Each row is a point. The last column is the point's height on a tilted bowl or saddle (a function of degree 2), plus a little noise. Count its main directions that bend up, bend down and stay straight.
(in the rows, 128 means zero)

Points:
[[ 53 150  85 203]
 [167  67  66 176]
 [101 131  87 160]
 [160 136 169 115]
 [191 162  52 196]
 [119 166 125 141]
 [119 123  85 153]
 [ 99  33 141 165]
 [ 67 133 124 164]
 [102 128 173 129]
 [132 105 156 117]
 [124 175 137 139]
 [ 10 117 165 223]
 [151 135  92 143]
 [198 191 137 155]]
Directions: 3 up, 0 down, 0 straight

Points:
[[107 154 164 143]
 [148 170 141 121]
 [189  87  69 199]
 [186 128 100 103]
 [ 85 163 113 155]
 [ 63  37 176  66]
 [141  97 137 121]
 [149  64 170 182]
 [199 155  64 111]
 [ 79 180 105 196]
 [126 185 130 154]
 [ 59 100 165  63]
 [ 80 157 181 166]
 [ 57 124 149  82]
 [171 128 133 102]]
Directions: 2 up, 1 down, 0 straight

Points:
[[149  98  95  97]
 [197 159  87  58]
 [146 166 155  95]
 [141 111 125 109]
 [156  80  96  91]
 [146  30 178  82]
 [ 94 108 135 118]
 [ 73 153  89  98]
 [135 132 193 102]
 [121 118  96 107]
 [179  98  61  65]
 [ 79  99 112 113]
 [ 59 214 193  56]
 [135 104  54  81]
 [142 209 180  63]
 [178 131 145  91]
 [117  86 203 104]
 [158 174  98  79]]
Directions: 0 up, 3 down, 0 straight

Points, 25 rows:
[[161  97  89 151 140]
 [108  47 115 196 176]
 [ 59 189 170 133 216]
 [200 187 155  87 131]
 [ 66 157  85  88 165]
 [168  74  50 191 195]
 [153  59 129  96 146]
 [107 182 175 141 177]
 [143 187 147 185 167]
 [ 89  60 138 115 177]
 [ 83 156 147 141 168]
 [146 166 122 117 124]
 [115 132 177 145 162]
 [130  82 136 176 152]
 [192 160 124  51 101]
 [116 138 216 169 193]
 [168 128  72  51  94]
 [140 181  86 123 129]
 [163 105 149 164 145]
 [138 119  75  59 109]
 [104 167  76 115 138]
 [109 146 132  35 146]
 [155 113  99 130 125]
 [ 99 142 116 131 143]
 [ 25  79  74  58 240]]
Directions: 3 up, 0 down, 1 straight

Points:
[[164 109 140 171 164]
 [178 101  96  81 166]
 [141 155  45 122 154]
 [118 118 170 140 127]
 [ 83 151 106 162  84]
 [ 90 143 173  89 111]
 [215  85 186  97 195]
 [117 181 129 151 109]
 [124 138 122 159 117]
 [134  46 135 165 182]
 [230 132  62  59 229]
 [137 202 110 101 134]
 [184 145 177  92 170]
 [102 162 105  91 101]
 [130 129 136 189 138]
 [ 89 157  21  74 155]
 [160 155 133 117 140]
 [127 110  55 144 150]
 [ 98 199 167 120 109]
 [ 38  49 211 114 184]
 [185 102  65 155 196]
 [202 125  62 170 217]
 [150 123 157  78 140]
 [108 143 167 140 113]]
Directions: 3 up, 0 down, 1 straight

Points, 43 rows:
[[ 84  81 173 112 132  95 121]
 [126  70  81  69 173 106 175]
 [146 169 134 191 118 110 166]
 [139 212 154  94 161 125 183]
 [118  88  93 151 172 198 133]
 [167 196 197 150 143 108 208]
 [134 178 115 144 180 206 151]
 [203 183 107 115 107  62 195]
 [131 188  87  78 119 133 148]
 [113 109 143 103 149 157 114]
 [ 47  66 135  47 148 132 113]
 [178  74 112 137 157  94 170]
 [217 122 100 105 166 141 159]
 [157 131 135 165 135  81 166]
 [169 134 131 128 100  63 181]
 [160  72  66 168  91 183 201]
 [136  83 119 157  85 156 153]
 [ 89 223 225 110 221 144 220]
 [ 81  46  71  88 205 175 155]
 [125 224  52  93 128 175 177]
 [179 111 116 107 124  94 170]
 [161 124 200 158  76 137 170]
 [157 168 147 156 128 202 156]
 [122 156  80 169 168 194 152]
 [237 176  97  45 137  64 237]
 [174 182  74  60 134 127 171]
 [114 173 176 155 124 181 152]
 [181 131 161  10 119  96 169]
 [132 161 104 191 159 123 136]
 [169 143 139 141 134 119 156]
 [ 94 104 107  95 177  88 148]
 [ 27 175 176 191 174  88 139]
 [171 128 118 127 115 144 148]
 [ 86 122 127  37 150 130 138]
 [123 144 106  96 167 111 150]
 [162 133 158 205 106 244 196]
 [194 106 127  93  84  56 203]
 [126  57  92 155 173 190 134]
 [ 76 102 119 123 147 153 117]
 [173 118 151 108 169 188 108]
 [102 134 137 150 155 148 125]
 [123 238 109 164 188  67 170]
 [150 127 154 139 166 154 126]]
Directions: 3 up, 2 down, 1 straight

Points:
[[129 161 116 162  69  85  74]
 [115 139 135 154 129  95 133]
 [150  57 161  79 123   7 219]
 [151 132 152 117  69 116 111]
 [153 108 142 145 132 145 130]
 [219  88 124 189 125  74  36]
 [114 117 155 150 127  83 154]
 [181 137 101  73 106 177 168]
 [104 169 120 130 156 221 173]
 [ 62 169 170  95 133 155 115]
 [167  91 102 160 116 133  79]
 [ 98  93 183 129  91 167 118]
 [ 56 144 113 105 103 163  46]
 [182 116 105 186 123 165 123]
 [125 130 105 186 164 126 128]
 [130 106 132 119 152 106 118]
 [144 147 120 110  95  66 139]
 [ 95  87 154  96  93 215 108]
 [160 155 100 114 191 113 115]
 [ 99 139 158 127  57 160  87]
 [171 132 130 104 122  65 141]
 [140 119  99  90 102 171 124]
 [110 125  59 122  90 110  63]
 [104 138 140  98 123 212 145]
 [ 88  60  89 141 110 135  27]
 [100 130 128  42 131 146 108]
 [138 120 128 130  99 176 124]
 [151  79 115 161  97 123  68]
 [126  98 123 134 142 134 103]
 [ 99 127 124 120  86 230 132]
 [173 133 159 167 129 163 160]
 [ 78 135  75 147 138 149  41]
 [157  17 154 122 132 142  66]
 [169 114 127 149 112 133 106]
 [112 129 100  30 134  76 123]
 [134 108 183 196 126 106 170]
 [151 112 135  77 133 108 128]
 [117 117 111  89 135  64 121]
 [107 145 161 114 129 144 150]
 [140  91 115 170 118 170 105]
 [114 112  55 139 144  87  44]
 [108 151 124 176 145 212 182]
 [137 124 106 111  84 115 102]
 [121 102 146 109 131  97 133]
 [181 164  59  81 135  96 132]]
Directions: 2 up, 2 down, 2 straight

Points, 71 rows:
[[136 172 161 115 190 112 156 175  75]
 [121 107  96  59 174 109 177  89  78]
 [187 132  96 100  94 164 173  82 176]
 [106 123  91 121  89 133 139 147 130]
 [140 111  94 134 154 171 147 181 119]
 [165 192 135 107 113 102 168 120 124]
 [141 113 112 149 159 117 102 122 117]
 [ 91 149  72 193 170 163  72 140 104]
 [ 93 116  89 142 102 126 135 138 149]
 [173 148  88 147 174 132 138 151 173]
 [152  95  71 148 164 108 118 194 146]
 [131 129 110 159 100 115  94 128 120]
 [162 156 102  89 163 108 148 146 115]
 [152 128 138 152 166 132 129  73 100]
 [100 108 108 127 177 113 126 149 127]
 [109  91 145 144  77 104  95  64  99]
 [ 98 104 143 128 118  95 121 104 104]
 [117 178 148 185 102  65  95  84 108]
 [156 142 124 158 142 159 167 119 128]
 [162 112  60 114 166 129  72 166 133]
 [122 114 162 149 121 113 181 145  82]
 [124 132 140 122 168 133 167  93 120]
 [150 164 100 112 166 139 107  21 111]
 [140 139 102 111 117 139 126 100 143]
 [129 119 124 111 121 127 134 158  85]
 [ 97 130 191 128 138 140 111 110  93]
 [147 166 104 149 113 146 141 127 140]
 [103 111 249 124 103 134 105 140 135]
 [114 148 124 113  95 100 151 109 132]
 [213  81 100 171  98 131 140 123  74]
 [155 167 150 136 126 120  59 132  75]
 [107 142  54 150 131 178  90  72 168]
 [ 93 170 104  95 142 117 145 119 121]
 [151 122 127 124 166 136 115 116 114]
 [126 147 151 119  76 123 174 105 126]
 [141 140  68 113 130 100 165 154 143]
 [186 143 110 114 172  82 109 158 144]
 [103 132 106 125 154 162 100 192  81]
 [ 90 124 134 153 133 150 154 160 116]
 [129 143 133 109 116 132 172  98 125]
 [165 149 121 138 152 100 185 164  86]
 [ 52 162 104 123  87 145 128 121 159]
 [ 74 103 114 110 168 103 199 133 120]
 [ 49 107 119 129 140 182 103 238  45]
 [103 183 166 126 142 115 174 157  58]
 [161 108 103 104 104 105 107 131 101]
 [114 112 123 111  85 111 141  98 127]
 [124 172  73 114 143 156 138 119 186]
 [156  88  92  90 141 125 166 124  82]
 [ 91 149 181 153 154 210 151 165 139]
 [157 105  59  67 143  94 109  40 103]
 [139  95 193 102 151 114  76  50   7]
 [197 132 141 115 128 110 112 122 117]
 [ 96 145 170  98  81 131 148 201  34]
 [113 128 179  93  99 143  87  85  83]
 [197 158 137 107 143 153 125 156 133]
 [113 123 117  74 111 149 157 142  97]
 [ 85 133 180 146 120 113  89  70  52]
 [102  89 186 109 200 174 143 112 193]
 [ 76 170  76 117  93 134  96 104 166]
 [158  80  95  88 143 186 124 114 123]
 [107 117 163 151 165 148 147 112 127]
 [157 192 156 102  98  95 141 115 127]
 [135 127 107 143 110 146  97  88 114]
 [109 131 113 149 145 101 142 149 127]
 [114 139 140  58 153 130 187 186  10]
 [114 179  83 181 107 124 104 141 143]
 [ 70 122  88 144 112 174 192  85 234]
 [ 85 119  88  27 157 164 145 128 105]
 [119  66 102  91 177  81 115 176  52]
 [162 119 113  78 123 142 145 105 115]]
Directions: 4 up, 4 down, 0 straight

Points, 78 rows:
[[ 95 147 118 139 219 109 153  92  74]
 [136  87 115  75 118 134 128  85 134]
 [128 151 161  40 123  99 180 130 131]
 [162 158 119 149 106 118 100 148  96]
 [174 100 147  86  76 106 221  53 103]
 [197 158  54 101 115 130 118 199  20]
 [ 86  95 128 144 208 162 178 100  77]
 [108 116 113  70 104 150  85 163  93]
 [117 194 124 164 117 117 118  68  80]
 [105  99 114 111 129 125 128 112 127]
 [ 83 131 136 134 182 124 136 126 108]
 [136 172 118 135  32 129 126 135  74]
 [209  60 102  27 128 157 159  89 110]
 [129  41 192 153 174 121 204 120  96]
 [128  72 158  90  83 136  22 116 101]
 [140 155 167 140 108  82  86  85 141]
 [155 121 105 132 132  99 116 177 109]
 [116 153 131 149 139  91 133  91 120]
 [174 114 122 115 124 158  60  70 105]
 [109  74 130 200 101 181 127 109  76]
 [131  61 109 130 143 137 173 108 114]
 [147 161  81 155 135 133 117 134  69]
 [ 44 178 214 109 141 135 151 102 153]
 [175 122  91 152 108 233 139 159   7]
 [ 74 126 201 128 112 186  89 179  85]
 [106 143 138 134 129 136 132 141 122]
 [157 124  81 134 188  90 128 120  89]
 [136 121  84 107 136  97  78 157 100]
 [141 142 102 185 130 107  98 121  88]
 [ 91 192  75  71 102  81 145 130  97]
 [ 90 128 142 103 181 141  93 146  98]
 [147 180 144 123 168 118  90 172  91]
 [118 179 105 137 132  61  90  86  97]
 [151 115  89 128 110 176  76 146  69]
 [105 151 190 130 169 176 106 163  91]
 [ 85  37 161 122 145 162 145 140  90]
 [117 174 122  70 103 123 184 109 117]
 [152 175 128 137 107 108 115 106 106]
 [137 106 172 182 156  97 110 188 122]
 [ 68  99 139  87 148 165 143 149 101]
 [146 104 181 127 140  99  67 156 140]
 [162 185 112 174 101 128 119   7  15]
 [120 145 102  50 120 143  91 175  75]
 [190 158 169 137 130 117 116 104 128]
 [145 114 127  71 147 143  65  92 117]
 [101  90 145 143 149 171  97 193  70]
 [110  99 118 110 120 135 136 186 100]
 [159 122 129 129 123 137  79  35 111]
 [168  40 213  78 113 153 152 107 144]
 [133 145 100  99 133 101 117 108 116]
 [165 135 178 174 197  78 113 133 124]
 [ 85  89 195  73  93 146 117 111 141]
 [100 149 126 115 118 154  53 117  99]
 [139  82 100 115 151 158 123 174  87]
 [ 98  84 158  99 117 123 184  55 135]
 [103 208 132  59  82 121 149 115 119]
 [ 93 123 182  85  79 157 171 101 148]
 [131 117  63 115  70 115 176 109  84]
 [129  89 178  51 149 174 156 179  83]
 [172 115 167 131 159 143  48 144 109]
 [ 88 170 172 121 161 137  82 189  93]
 [178  27 130 115  95 191 102  53 121]
 [ 92 168 168  93  84 138 149  65 153]
 [124  98 160 128 151 118 112 123 138]
 [126 109 148 167 193 146 123 106  99]
 [119 199 155 109 184 115 153 115 103]
 [189  61 199 122 203 194 156 138  97]
 [ 92 155 224  92 124 117 151 203 125]
 [111  94  71 180 159 152 141 108  76]
 [148 155 132 136 118 113 127 120 119]
 [120 150 205  56 177 112 109  91 149]
 [174 106  93 172 175 106  90 133  92]
 [116 150 130 116  60 157 165 142  99]
 [179 113 132  68 102 123 148 170 103]
 [165 147 159 183  83 111  57 159 100]
 [135  95 134 184 161 111  85 136 110]
 [167  31 108 117 214 106 174 172  76]
 [122  36 128 120  96 152 128 120 111]]
Directions: 0 up, 5 down, 3 straight
